Each row is a point. Before rounding, the points of a table are all equally far from one centre. They may lie mostly on one side of it. Where is the centre, to within rounding?

Points, 7 rows:
-0.039; -0.007; 0.037
-0.055; -0.027; -0.043
-0.002; 0.044; 0.018
-0.065; 0.007; 0.021
-0.020; 0.051; 0.015
-0.019; 0.014; -0.066
-0.010; 0.019; 0.037
Centre: -0.023; 0.005; -0.013

Points (17 x 11):
-0.047; 0.032; -0.016; 0.002; -0.002; 0.010; -0.006; -0.037; 0.074; -0.021; -0.012
-0.015; 0.039; -0.008; -0.028; -0.037; -0.008; 0.030; -0.019; 0.045; -0.023; -0.033
-0.050; 0.035; -0.043; -0.055; 0.044; 0.029; 0.043; -0.016; 0.019; 0.010; -0.040
-0.050; 0.051; 0.006; -0.040; -0.001; 0.032; 0.021; 0.016; 0.046; 0.010; -0.026
-0.066; 0.049; -0.002; -0.044; 0.012; 0.011; 0.024; -0.015; 0.020; -0.033; -0.012
-0.029; 0.030; -0.046; -0.037; 0.063; 0.033; 0.022; -0.019; 0.035; -0.033; -0.020
-0.016; 0.042; -0.070; -0.025; -0.034; 0.052; 0.002; -0.014; 0.060; -0.011; -0.023
-0.012; 0.037; -0.041; -0.017; 0.013; 0.017; -0.006; 0.059; 0.067; 0.009; 0.000
-0.044; 0.042; -0.025; -0.061; 0.025; 0.010; -0.015; 0.017; 0.060; 0.004; 0.028
-0.023; 0.033; 0.005; 0.019; -0.006; 0.009; 0.005; -0.063; 0.057; -0.012; -0.013
-0.002; 0.029; -0.038; -0.005; 0.063; 0.034; -0.015; -0.001; 0.063; -0.010; -0.020
-0.046; 0.063; -0.001; -0.023; 0.028; 0.034; 0.012; -0.007; 0.052; -0.012; -0.031
-0.046; 0.057; -0.033; -0.010; 0.034; -0.051; 0.054; 0.011; 0.025; -0.002; 0.028
-0.058; 0.030; -0.021; -0.020; 0.022; 0.015; 0.054; 0.029; 0.049; -0.016; 0.010
-0.047; 0.031; 0.002; -0.023; 0.017; 0.042; 0.000; 0.026; 0.063; 0.003; 0.010
-0.075; 0.076; -0.037; -0.013; 0.037; 0.007; 0.000; -0.020; 0.018; -0.033; 0.028
-0.033; -0.014; -0.050; -0.042; 0.010; 0.010; 0.023; -0.009; 0.019; -0.053; 0.015
Centre: -0.012; 0.035; -0.041; -0.006; 0.007; 0.010; 0.010; -0.013; 0.006; 0.017; 0.012
